Rows are points. The ring and each string are closed loops that go straight from each point to the next, and from the last back to the first. Before rounding, they use only three directions, however many columns there are. Count how often each string passes through the ring. Passing back the other way cancels.

Ring, 10 rows:
[[-0.06 -0.37 -0.69]
 [ 0.41 -0.33 -0.52]
 [ 0.78 -0.19 -0.13]
 [ 0.85 -0.09  0.22]
 [ 0.67 -0.05  0.48]
 [ 0.31 -0.06  0.57]
 [-0.26 -0.07  0.39]
 [-0.55 -0.09  0.08]
 [-0.64 -0.18 -0.35]
 [-0.49 -0.28 -0.59]]
String, 32 rows:
[[-0.50 -0.55 -0.58]
 [-0.79 -0.55 -0.79]
 [-0.90 -0.29 -0.80]
 [-1.09 -0.53 -0.73]
 [-0.63 -0.37 -0.36]
 [-0.35 -0.30 -0.17]
 [-0.13  0.01 -0.08]
 [-0.51  0.12  0.03]
 [-0.82 -0.02  0.30]
 [-0.65 -0.25  0.46]
 [-0.23 -0.29  0.31]
 [-0.15 -0.30  0.41]
 [-0.12 -0.30  0.76]
 [ 0.00 -0.29  0.86]
 [ 0.07 -0.28  0.36]
 [ 0.08 -0.34  0.61]
 [ 0.09 -0.24  0.87]
 [ 0.00 -0.29  0.80]
 [-0.10 -0.40  0.58]
 [-0.02 -0.20  0.17]
 [-0.02  0.03  0.15]
 [-0.24  0.23  0.25]
 [-0.02 -0.06 -0.01]
 [-0.20 -0.12 -0.02]
 [-0.21  0.12 -0.09]
 [-0.63  0.06 -0.26]
 [-1.03 -0.23 -0.55]
 [-1.03 -0.57 -0.69]
 [-0.34 -0.39 -0.36]
 [-0.12 -0.15 -0.26]
 [-0.16 -0.01 -0.36]
 [-0.05 -0.23 -0.20]]
Times through: 2

Ring:
[[ 0.83  0.57  0.27  0.22  0.04  0.14]
 [ 0.81  0.22  0.27  0.38 -0.04 -0.02]
 [-0.21 -0.10  0.33  0.25  0.17 -0.27]
 [-0.71  0.06  0.35 -0.16  0.27 -0.21]
 [-0.68  0.46  0.36 -0.23  0.40 -0.05]
 [ 0.17  0.70  0.31  0.09  0.30  0.10]]
String (24 x 6):
[[-0.11  0.40  0.32 -0.19  0.17  0.02]
 [-0.62  0.52  0.36  0.10  0.53 -0.10]
 [-0.74  0.70  0.38  0.19  0.69 -0.08]
 [-0.32  0.81  0.35  0.08  0.53  0.05]
 [ 0.25  0.66  0.30 -0.22  0.13  0.17]
 [ 0.48  0.62  0.28 -0.21  0.03  0.19]
 [ 0.89  0.73  0.26  0.07  0.02  0.23]
 [ 1.20  0.66  0.25  0.40  0.00  0.19]
 [ 0.85  0.44  0.28  0.67  0.15 -0.01]
 [ 0.32  0.32  0.30  0.30  0.16 -0.05]
 [ 0.47  0.33  0.28 -0.01 -0.01  0.05]
 [ 1.07  0.33  0.24  0.10 -0.20  0.13]
 [ 1.26  0.33  0.24  0.40 -0.16  0.09]
 [ 1.03  0.35  0.27  0.82  0.10 -0.04]
 [ 0.56  0.40  0.29  0.33  0.11  0.01]
 [ 0.40  0.42  0.29  0.04  0.07  0.06]
 [ 0.78  0.62  0.26 -0.28 -0.11  0.26]
 [ 0.63  0.77  0.27 -0.19  0.04  0.26]
 [ 0.25  0.53  0.29 -0.27  0.06  0.14]
 [-0.03  0.43  0.32  0.03  0.24 -0.01]
 [-0.49  0.55  0.36  0.23  0.54 -0.10]
 [-1.03  0.66  0.39  0.09  0.74 -0.12]
 [-0.59  0.57  0.35 -0.44  0.33  0.05]
 [-0.18  0.48  0.32 -0.52  0.11  0.11]]
Times through: 0
String, 26 rows:
[[-0.98  0.06  0.38  0.01  0.44 -0.29]
 [-0.36  0.21  0.34  0.01  0.27 -0.13]
 [-0.07  0.29  0.31 -0.30  0.07  0.01]
 [-0.03  0.31  0.31 -0.39  0.03  0.05]
 [-0.32  0.29  0.34  0.04  0.29 -0.11]
 [-0.92  0.34  0.38  0.05  0.55 -0.20]
 [-1.11  0.53  0.39  0.00  0.68 -0.16]
 [-0.64  0.55  0.37  0.22  0.60 -0.12]
 [-0.59  0.84  0.37  0.26  0.71 -0.03]
 [ 0.09  0.81  0.32 -0.09  0.30  0.16]
 [ 0.43  0.65  0.28 -0.33  0.01  0.22]
 [ 0.29  0.50  0.30 -0.04  0.11  0.08]
 [ 0.31  0.56  0.31  0.41  0.31  0.00]
 [ 0.58  0.72  0.30  0.61  0.34  0.05]
 [ 0.85  0.85  0.28  0.50  0.25  0.17]
 [ 0.80  0.74  0.26 -0.20 -0.04  0.29]
 [ 0.34  0.47  0.29 -0.22  0.02  0.12]
 [ 0.19  0.51  0.31  0.01  0.18  0.05]
 [ 0.25  0.55  0.29 -0.36  0.03  0.17]
 [-0.14  0.71  0.32 -0.25  0.29  0.13]
 [-1.03  0.73  0.40  0.17  0.80 -0.12]
 [-1.06  0.49  0.39  0.13  0.70 -0.19]
 [-0.60  0.34  0.36  0.03  0.42 -0.14]
 [-1.43  0.21  0.41 -0.02  0.67 -0.31]
 [-1.38  0.10  0.40 -0.27  0.51 -0.28]
 [-1.35  0.01  0.39 -0.21  0.48 -0.32]]
Times through: 1

Ring, 9 rows:
[[ 0.51 -0.61 -0.15 -0.50  0.22  0.05  0.47 -0.71  0.34]
 [ 0.60 -0.58 -0.33  0.07  0.15  0.23  0.37 -0.57  0.11]
 [ 0.54 -0.39 -0.32  0.43  0.16  0.42  0.32 -0.38 -0.04]
 [ 0.40 -0.09 -0.23  0.64  0.16  0.60  0.32 -0.23 -0.11]
 [ 0.25  0.26 -0.12  0.47  0.08  0.62  0.45 -0.35  0.03]
 [ 0.17  0.41 -0.02 -0.08 -0.01  0.43  0.63 -0.70  0.34]
 [ 0.16  0.25  0.08 -0.59  0.04  0.23  0.69 -0.85  0.53]
 [ 0.22 -0.10  0.13 -0.84  0.19  0.11  0.63 -0.78  0.55]
 [ 0.36 -0.42  0.04 -0.78  0.26  0.05  0.54 -0.72  0.47]]
String:
[[ 0.39 -0.44 -0.08  0.35  0.41  0.53  0.23 -0.01 -0.12]
 [ 0.35 -0.30 -0.07  0.45  0.38  0.60  0.25  0.00 -0.14]
 [ 0.46 -0.15 -0.34  1.06  0.18  0.74  0.22 -0.04 -0.31]
 [ 0.46  0.17 -0.44  0.91 -0.10  0.63  0.41 -0.49 -0.09]
 [ 0.39  0.15 -0.28  0.31 -0.07  0.43  0.53 -0.69  0.16]
 [ 0.24 -0.06  0.04  0.09  0.30  0.51  0.39 -0.22  0.08]
 [ 0.10  0.37  0.07  0.53  0.24  0.78  0.39 -0.06 -0.05]
 [ 0.20  0.64 -0.17  0.47 -0.14  0.62  0.60 -0.64  0.16]
 [ 0.33  0.50 -0.32  0.25 -0.29  0.41  0.68 -0.99  0.31]
 [ 0.33  0.31 -0.24  0.25 -0.12  0.44  0.59 -0.76  0.23]
 [ 0.31  0.44 -0.29  0.70 -0.12  0.65  0.51 -0.55  0.03]
 [ 0.22  0.16 -0.06  0.89  0.29  0.86  0.26  0.12 -0.26]
 [ 0.26 -0.14  0.03  0.16  0.34  0.53  0.35 -0.14  0.03]
 [ 0.42 -0.18 -0.21  0.26  0.14  0.43  0.40 -0.43  0.06]
 [ 0.82 -0.49 -0.72  0.48 -0.20  0.18  0.44 -0.95  0.09]
 [ 0.68 -0.70 -0.42  0.30  0.16  0.27  0.30 -0.48 -0.01]
 [ 0.86 -0.87 -0.61 -0.14 -0.06 -0.08  0.46 -1.05  0.27]
 [ 0.67 -0.59 -0.41 -0.36 -0.02 -0.04  0.54 -1.03  0.38]
 [ 0.31 -0.26  0.00 -0.10  0.31  0.38  0.40 -0.32  0.15]
 [ 0.35 -0.48  0.04 -0.22  0.42  0.32  0.35 -0.24  0.14]
 [ 0.62 -0.86 -0.22 -0.67  0.22 -0.09  0.46 -0.82  0.40]
 [ 0.34 -0.49  0.05 -0.18  0.44  0.35  0.33 -0.18  0.11]
 [ 0.38 -0.32 -0.08 -0.16  0.24  0.30  0.43 -0.47  0.20]
 [ 0.77 -0.70 -0.52 -0.31 -0.08 -0.09  0.53 -1.12  0.38]
 [ 0.94 -0.86 -0.74  0.02 -0.16 -0.09  0.46 -1.14  0.25]]
Times through: 0

Ring:
[[ 0.01 -0.15  0.32 -0.37  0.79 -0.66  0.06  0.08  0.69 -0.42  0.03 -0.55
   0.41 -0.62]
 [ 0.15 -0.05  0.28  0.12  0.28 -0.52  0.05  0.35  0.09 -0.46  0.09 -0.41
   0.03 -0.21]
 [ 0.20  0.07  0.01  0.18 -0.42 -0.73 -0.09  0.53 -0.34 -0.29 -0.06 -0.26
  -0.07  0.23]
 [ 0.13  0.14 -0.24 -0.09 -0.73 -1.03 -0.21  0.56 -0.43  0.10 -0.25 -0.16
   0.10  0.41]
 [ 0.03  0.13 -0.31 -0.42 -0.55 -1.18 -0.24  0.45 -0.20  0.35 -0.34 -0.16
   0.34  0.29]
 [-0.08 -0.01 -0.13 -0.75  0.14 -1.15 -0.16  0.16  0.44  0.19 -0.28 -0.36
   0.62 -0.23]
 [-0.07 -0.13  0.14 -0.70  0.67 -0.93 -0.04  0.01  0.80 -0.20 -0.12 -0.54
   0.63 -0.61]]
String (26 x 14):
[[ 0.01  0.05 -0.11 -0.40 -0.10 -1.00 -0.13  0.35  0.04  0.20 -0.22 -0.25
   0.35  0.03]
 [ 0.01  0.02 -0.07 -0.44 -0.01 -1.00 -0.13  0.29  0.18  0.06 -0.20 -0.32
   0.39 -0.08]
 [-0.02  0.02 -0.07 -0.47  0.07 -0.99 -0.11  0.29  0.17  0.20 -0.21 -0.28
   0.41 -0.08]
 [-0.03  0.07 -0.06 -0.38  0.15 -0.89 -0.05  0.39 -0.03  0.54 -0.17 -0.15
   0.33  0.03]
 [-0.02  0.05 -0.01 -0.35  0.21 -0.85 -0.04  0.37  0.02  0.43 -0.15 -0.19
   0.32 -0.03]
 [-0.09 -0.03  0.07 -0.60  0.58 -0.88 -0.01  0.18  0.43  0.33 -0.14 -0.32
   0.53 -0.34]
 [-0.13 -0.29  0.28 -1.03  1.13 -0.99 -0.05 -0.32  1.54 -0.75 -0.10 -0.86
   0.93 -1.15]
 [-0.05 -0.28  0.32 -0.81  0.97 -0.91 -0.04 -0.24  1.38 -0.94 -0.05 -0.86
   0.77 -1.05]
 [-0.01 -0.27  0.35 -0.67  0.90 -0.83 -0.02 -0.19  1.27 -1.02 -0.01 -0.85
   0.66 -1.00]
 [ 0.03 -0.14  0.25 -0.38  0.58 -0.75  0.00  0.08  0.66 -0.53 -0.01 -0.58
   0.41 -0.56]
 [ 0.03  0.07  0.12 -0.03  0.32 -0.59  0.08  0.50 -0.24  0.51 -0.01 -0.09
   0.08  0.06]
 [ 0.07 -0.05  0.35  0.06  0.67 -0.41  0.16  0.36  0.09 -0.02  0.13 -0.30
   0.07 -0.27]
 [ 0.15 -0.19  0.48  0.04  0.70 -0.43  0.11  0.14  0.59 -0.98  0.18 -0.65
   0.13 -0.62]
 [ 0.17 -0.20  0.37 -0.08  0.39 -0.63 -0.01  0.07  0.71 -1.31  0.09 -0.77
   0.22 -0.63]
 [ 0.09  0.00  0.09 -0.11  0.07 -0.75 -0.04  0.36  0.05 -0.17 -0.06 -0.33
   0.17 -0.08]
 [ 0.11  0.09  0.07  0.14 -0.03 -0.61  0.02  0.57 -0.41  0.29 -0.02 -0.10
  -0.04  0.21]
 [ 0.27  0.02  0.16  0.41 -0.33 -0.56 -0.03  0.54 -0.33 -0.61  0.05 -0.34
  -0.21  0.15]
 [ 0.29  0.03  0.06  0.36 -0.61 -0.70 -0.12  0.53 -0.32 -0.79 -0.02 -0.38
  -0.17  0.21]
 [ 0.25 -0.02 -0.02  0.05 -0.66 -0.93 -0.22  0.35  0.04 -1.05 -0.12 -0.54
   0.06  0.03]
 [ 0.13  0.03 -0.05 -0.12 -0.35 -0.92 -0.15  0.39 -0.04 -0.33 -0.15 -0.35
   0.16  0.07]
 [ 0.08  0.15 -0.10  0.01 -0.29 -0.79 -0.06  0.62 -0.53  0.53 -0.14 -0.02
   0.03  0.38]
 [ 0.06  0.15 -0.09 -0.03 -0.18 -0.77 -0.03  0.61 -0.51  0.65 -0.13  0.00
   0.05  0.36]
 [ 0.06  0.12 -0.13 -0.14 -0.30 -0.89 -0.10  0.53 -0.35  0.39 -0.18 -0.10
   0.14  0.28]
 [ 0.05  0.26 -0.39 -0.15 -0.79 -1.08 -0.20  0.72 -0.80  0.93 -0.33  0.13
   0.10  0.71]
 [ 0.02  0.10 -0.47 -0.69 -0.89 -1.50 -0.41  0.32  0.06 -0.03 -0.49 -0.33
   0.54  0.23]
 [ 0.00  0.02 -0.29 -0.70 -0.44 -1.34 -0.31  0.20  0.32 -0.16 -0.38 -0.42
   0.58 -0.04]]
Times through: 4
String:
[[-0.03  0.16 -0.20 -0.34 -0.17 -0.98 -0.10  0.53 -0.35  0.86 -0.25  0.00
   0.27  0.31]
 [-0.06  0.16 -0.40 -0.64 -0.49 -1.30 -0.26  0.43 -0.17  0.72 -0.42 -0.08
   0.48  0.31]
 [ 0.00  0.09 -0.40 -0.68 -0.66 -1.40 -0.34  0.30  0.09  0.08 -0.44 -0.31
   0.54  0.16]
 [ 0.04  0.24 -0.41 -0.25 -0.81 -1.15 -0.23  0.66 -0.67  0.80 -0.36  0.07
   0.18  0.64]
 [ 0.07  0.16 -0.18 -0.08 -0.40 -0.90 -0.11  0.61 -0.52  0.56 -0.20 -0.02
   0.09  0.41]
 [ 0.08  0.09 -0.08 -0.12 -0.25 -0.87 -0.10  0.48 -0.23  0.16 -0.16 -0.19
   0.14  0.19]
 [ 0.22  0.03 -0.11  0.00 -0.74 -0.99 -0.23  0.42 -0.11 -0.73 -0.17 -0.43
   0.08  0.16]
 [ 0.31 -0.01  0.01  0.25 -0.77 -0.84 -0.20  0.42 -0.11 -1.18 -0.07 -0.53
  -0.08  0.11]
 [ 0.18  0.16  0.04  0.42 -0.30 -0.52  0.04  0.76 -0.81  0.39  0.01  0.03
  -0.27  0.49]
 [ 0.11  0.11  0.05  0.14 -0.05 -0.61  0.02  0.60 -0.47  0.37 -0.03 -0.07
  -0.05  0.26]
 [ 0.11 -0.03  0.11 -0.12  0.04 -0.77 -0.06  0.31  0.16 -0.41 -0.05 -0.42
   0.19 -0.15]
 [ 0.25 -0.16  0.37  0.18  0.16 -0.54 -0.01  0.21  0.42 -1.35  0.13 -0.70
   0.02 -0.43]
 [ 0.21 -0.02  0.29  0.32  0.11 -0.45  0.06  0.45 -0.12 -0.50  0.12 -0.36
  -0.13 -0.07]
 [ 0.17  0.07  0.17  0.32  0.01 -0.48  0.07  0.59 -0.43  0.05  0.06 -0.15
  -0.16  0.18]
 [ 0.11  0.06  0.06  0.05 -0.04 -0.68 -0.01  0.50 -0.26  0.12 -0.05 -0.18
   0.03  0.13]
 [ 0.16 -0.02  0.08 -0.02 -0.16 -0.78 -0.09  0.35  0.06 -0.54 -0.06 -0.42
   0.11 -0.06]
 [ 0.12  0.12 -0.03  0.11 -0.25 -0.71 -0.03  0.61 -0.50  0.32 -0.08 -0.07
  -0.04  0.33]
 [ 0.15  0.20 -0.14  0.22 -0.58 -0.75 -0.08  0.74 -0.80  0.47 -0.13  0.04
  -0.14  0.58]
 [ 0.18  0.15 -0.29  0.00 -1.01 -1.08 -0.27  0.59 -0.51 -0.12 -0.27 -0.19
   0.03  0.51]
 [ 0.05  0.21 -0.16  0.01 -0.33 -0.80 -0.05  0.71 -0.73  0.89 -0.17  0.12
   0.00  0.53]
 [ 0.05  0.09 -0.11 -0.22 -0.21 -0.92 -0.11  0.47 -0.21  0.31 -0.19 -0.16
   0.21  0.19]
 [ 0.02  0.03 -0.28 -0.63 -0.47 -1.31 -0.30  0.23  0.26 -0.18 -0.36 -0.41
   0.53 -0.01]
 [-0.06  0.06 -0.44 -0.93 -0.55 -1.53 -0.38  0.19  0.33  0.10 -0.50 -0.37
   0.72  0.03]
 [-0.08  0.13 -0.34 -0.67 -0.30 -1.25 -0.22  0.39 -0.07  0.71 -0.39 -0.11
   0.51  0.21]
 [-0.01  0.15 -0.13 -0.20 -0.07 -0.85 -0.04  0.57 -0.42  0.85 -0.18  0.02
   0.18  0.31]
 [ 0.03  0.01 -0.05 -0.40 -0.02 -0.97 -0.12  0.29  0.19 -0.03 -0.19 -0.34
   0.37 -0.10]]
Times through: 3
